Every row gives one point. The window is the flat piece filled in between its corners: a triangle in 3 columns, a solid with four corners in 4, and so on. A path goes straight from each point to the next, and from the last back to the first. After which points does the path pass through the window?

Window:
[[ 36  10 -10]
 [  4 -29  46]
 [ 14  35 -33]]
Path:
(1): [ 18 -10  51]
(2): [ 4  2 31]
(3): [  1 -29  28]
(4): [ 19 -20 -15]
(5): [46 35 -3]
(6): [  7  49 -15]
(7): [ 27  -3 -52]
(8): [ 48 -28 -28]
(9): [28 24 -2]
(10): [14 -3 61]
(11): [ 18 -41  19]
(12): [-13 -37   6]
Through the window after points: 4, 6, 8, 12

Window (4 x 4):
[[ 11  17  -6  55]
 [ 10  -1  59 -30]
 [ -1  -2 -24  33]
 [ 41  -2  40 -29]]
Path:
(1): [ 15  38  61 -54]
(2): [ 29 -17  36 -11]
(3): [  2 -24  49   6]
(4): [ 17  29  20 -16]
(5): [  5  22 -13  -3]
(6): [ 14 -15   5  24]
(7): [ 26 -27  54 -17]
(8): [ -4  43  24 -21]
Through the window after points: 1, 3, 5, 7

Window (6 x 6):
[[-21  28  13 -43  -4 -37]
 [ 14  -5  29 -29  34   2]
 [-19 -28   9  64 -37  43]
 [ 42 -30  -3 -21  -7   5]
 [-18 -14  28  -8  34 -69]
 [-26 -10 -25  70   5   6]]
Path:
(1): [ 32  28  11  23  18 -12]
(2): [ -5  -1  -6  58  -3 -14]
(3): [-54 -27 -39  46  21  34]
(4): [-32 -46  23   4  21  51]
(5): [ 20   1   2  12 -25 -12]
(6): [ 49  26  29   8  17 -22]
(7): [-23 -34  20 -46  37  19]
(8): [-22 -33   2 -31  42  -6]
(9): [ 20  36  34 -11 -15 -12]
(10): [ 35  32  23  -4  22 -35]
(11): [  0 -51 -12 -20   2   8]
(12): [-35 -31  -8   4  -5  34]
(13): [ 30  21  42  -7 -29 -38]
(14): [ -6  15  30  41  21 -55]
(15): [-52 -31  10 -26  28 -25]
(16): [-12 -26  17 -16  23   9]
Through the window after points: 2, 4, 6, 8, 16

Window (8 x 8):
[[-11  34  37  32 -30 -26 -55  -9]
 [-27  24 -44  -5  31  36  37  -9]
 [-14   9  20 -43  17  26  -1  23]
 [  4 -26 -33 -20  23  28 -30  21]
 [  4  31  34  46 -48  24 -25  13]
 [-50  20  -7  64  77  13  22  10]
 [ 74  -1  35  29   1 -54 -36  26]
 [ 25 -38  29  16 -41 -27   6   6]]
Path:
(1): [-35  -6 -33  41  -9 -41  13  48]
(2): [ 10  -2   6  -7  28  25  -1 -14]
(3): [ 25  -4  52  -5  61   8  15 -33]
(4): [-32  19 -21 -18 -19  21  -7  37]
(5): [ 45  12  13  18  -7 -40 -26  46]
(6): [ 47 -16  44  39  23 -22 -27 -19]
(7): [ 13  -9  18  30  -2  26 -24 -64]
(8): [-20  30  -1   3  -5 -17 -25  41]
(9): [ -5  12 -16  -5   2 -12 -23  33]
(10): [ 10 -40 -14  -1  26  42 -18   2]
(11): [  4   1   6  10  32  17  24 -24]
(12): [-15  28 -53  -4  -2   8  -7  42]
Through the window after points: 3, 5, 7, 9, 11

Window, 9 rows:
[[-48   0 -63   4 -30 -68   6 -46  33]
 [ -6   6 -57 -86 -28 -40  32  19  -6]
 [-22  14 -16  21 -25  60 -31 -44   7]
 [-38 -22   9   5  10  66 -45  13  10]
 [  3  10 -64 -35   3 -28 -12 -10  43]
 [-25  31  15   7 -23  42 -28  16  27]
 [-25   6 -11 -37  -1  23  23 -14  38]
 [ 25  15  28 -42  51 -59  29  -3 -66]
 [  8 -21  14  -6 -36  32 -12  -7  25]]
Path:
(1): [  2  -2 -22   6  10   6  14   1  -9]
(2): [-37 -11 -52  15  -2  28  33  32  14]
(3): [-18   6  -5 -27 -44   3 -46 -48  41]
(4): [-13  16 -13 -51  -5 -35   6  -8   8]
(5): [ 11 -12 -23  -5  17   8  18  27  -1]
(6): [ 18  -9 -20  11 -13  29  15  -7  24]
(7): [-24  -1   8 -17 -14  10 -35 -19  21]
(8): [-33   5  14 -54 -11 -37 -12 -29  17]
Through the window after points: 8

Window:
[[-15  -4  52  33  42  28  11  -3 -47 -15   8]
 [-28 -43  -6 -16   4 -13  26  13 -13 -10 -21]
 [  2  35  -6 -14  -6  11 -58 -34 -21 -73  19]
 [ 41  51  -2 -21 -13  20 -25   0 -57 -57  54]
 [ 15 -29  22  24  22   1  31 -60 -32 -22   2]
 [ 16 -34  46   1   5  27  26  12  11  17 -22]
 [-13 -35  22  34 -35  27  28  -9 -21   4  -7]
 [-19 -50  27 -16 -42 -49  -5  40  29  11  21]
 [-19  -7 -33 -10 -19 -50 -29  45  40  38  18]
 [-18 -51 -52   4  -5 -33 -21  34  50 -33  32]
 [ 46   5   9  39 -46 -31  -3  -8 -30 -80 -26]]
Path:
(1): [ -6  -1  21  -5   0  -7  21 -12 -20 -32  11]
(2): [ 15   1   6  29  11  35 -38  24 -41  -7  25]
(3): [ 29 -28  20  11 -12  -6 -30 -17 -35  18  -2]
(4): [-37  -4  40  17  30  18  39  26  -4 -40  11]
(5): [-15  45 -34 -41 -25  11  29  33  53 -20  32]
(6): [ -9 -56  -3  23  -4 -62 -44  19  -8  36  -4]
(7): [ 11 -39  16 -24 -31 -36 -19  19 -41  37   6]
(8): [-32  -9  20  30  10   1  18  15  52 -44  18]
(9): [-47   7  34  -5 -13  -6  39 -38  -2 -19  23]
(10): [ 65 -16  -6  13 -14   3 -50  41 -37 -11  -3]
(11): [  9 -35  -3   0 -13   8 -25 -12 -27 -12  10]
(12): [  0  25  -5  -3 -16 -50  27  47  52 -29   7]
(13): [-45  27   7 -19 -15  -1  45  -6 -11  -6   3]
(14): [ 51 -44   7  14  -6  -3 -41  10 -12 -53  21]
(15): [ 50 -44  23  -7  21  -7 -31  -9 -66 -29  31]
(16): [-16  11   4  12 -17  12   6 -23   5 -31  -6]
Through the window after points: 1, 3, 5, 7, 15
